Each row is a point. Examples show where two turns around zero, p and q, send a point. Write where each new point lands after one turn and then the other. Backwards means that the second turn is done in reverse. Each puzzle has new turns, and all numbers are rounded.

Turn p:
[8, 2] => [ 7, -5]
[-18, -15] => [-23,   3]
[46,  8] => [ 37, -28]
[-36,   5] => [-21,  30]
Turn q:
[ 29, -18] => [-12, -32]
[-26, -14] => [-19,  23]
[-2, 32] => [31,  8]
Where do these land?
q, then p: [19, -5] => [-15, -12]
p, then q: [23, 16] => [ -1, -28]
q, then p backwards: [-42, -11] => [-41,  13]

Turn p:
[-18,   9,  25, -22] => [  5, -24,  29,   9]
[ 20, -26, -23, -33] => [ 38,  -5, -16, -32]
[ 9, -1, 12, 45] => [-18,  36,  -5,  25]
[-32,  16,  -6, -13] => [-14, -36,   1,   3]
[  2, -26, -11, -20] => [ 30,  -9, -13,  -8]
[18, 28,  4, 43] => [-40,  36,   4,   4]
Turn q:
[-31,  24,  -5,   4] => [-35,  11, -14,  -7]
[29, 14, -2, 10] => [ 26,  11, -17,  -5]
[-16,   8,  59,  12] => [ -9,  15,  30, -52]
[-13, -14, -30, -28] => [-16, -30,  -6,  29]
[ -6, -28,   5, -33] => [ -4, -38,  21,   6]
[ 19, -28,   2,  27] => [27, 18, 24, 16]
[ 16,  24, -28,   8] => [  9,  12, -36,  12]
Where do these land?
q, then p: [ -9,  -7, -20,  -1] => [-11,   5, -12,  16]
p, then q: [ 35, -18,  -4,  -8] => [ 17, -16, -30, -13]
p, then q: [ 30,  19, -22, -19] => [-10, -43, -10, -10]
q, then p: [ -2, -27,  10,  30] => [-16,  14,  35,   9]
q, then p: [-16,  52,  29,  14] => [ -5, -53,   8, -34]
q, then p backwards: [-26, -19,  41,  -5] => [ 12,  42,  16, -23]
p, then q: [-12,   0, -35, -11] => [ -4, -21,   2,  32]

Turn p:
[ 28,   2,  -6, -18,  35,  10] => [ 23,  16,  -3,  32,   4, -25]
[ 31,  -1,  19,  -9, -37, -26] => [ 31, -28,   1, -12, -37,  15]
[-33, -17, -32,  -5,  20,  44] => [-13,  39,   1,   4,  54,   8]
[-21,  55,  -5, -24,  -3,  15] => [ -4,  35, -15, -41,  -6, -33]
[ -2, -16,  15,   2,  -4, -30] => [  1, -36,  11,  -1,  -3,   1]
[ -2,  -9,   9,  48, -25,   1] => [-33, -10,   3,   3, -21,  38]
[ 14,   4,  38,  -2, -11, -17] => [  8, -19,  22,  -5, -33,  -6]
[-15, -18, -39,   9,  25,   3] => [-14,   2, -21,  20,  42,   2]
Turn q:
[39,  9, -6, 30, 22, -8] => [-23, -41,   8,  23,  -7,  14]
[-26, -17,  34, -19, -25,  -7] => [ 24,  25,   8, -39, -17,  -8]
[-11,  25, -35,  37,  17, -37] => [-10, -27, -53,  31, -21,   0]
[-33, -17,  21, -17,   3,  22] => [ -7,  40,   3, -30,   5,   0]
[ 14,  25, -21,  -6,  24, -20] => [-16, -21, -11,  27,   0, -27]
[ 16, -42,   5, -26, -25,  33] => [ 22,   9,  34, -29,  42,  12]
[  1,  16,   3,   0, -15,  17] => [10, 15, 12, 16, -2,  7]
Where do these land?
p, then q: [-23,  26,  18,   1, -13,  27] => [ 13,  30,   8,   8, -17, -31]
p, then q: [-16,  -1, -25,  -1, -22, -44] => [ -3,  -6, -13, -23,  50, -10]
p, then q: [ 16, -43, -13,  41,   3,   5] => [-22,  19,  -8,   3,   7,  55]
p, then q: [ 40,  37,  29, -23,  12,  24] => [ 43, -24,  18,  28, -39,  -7]
q, then p: [-20,  16,  35, -10,   5,  -1] => [  2,  -6,  -5, -38, -22,  -4]
p, then q: [-17, -21, -35,  23,  17, -13] => [-34,   5, -35,  -6,  17,  14]
q, then p backwards: [ 19, -13,  -8, -31,  -1,   3] => [-21, -12,   5, -25,  17,  -7]
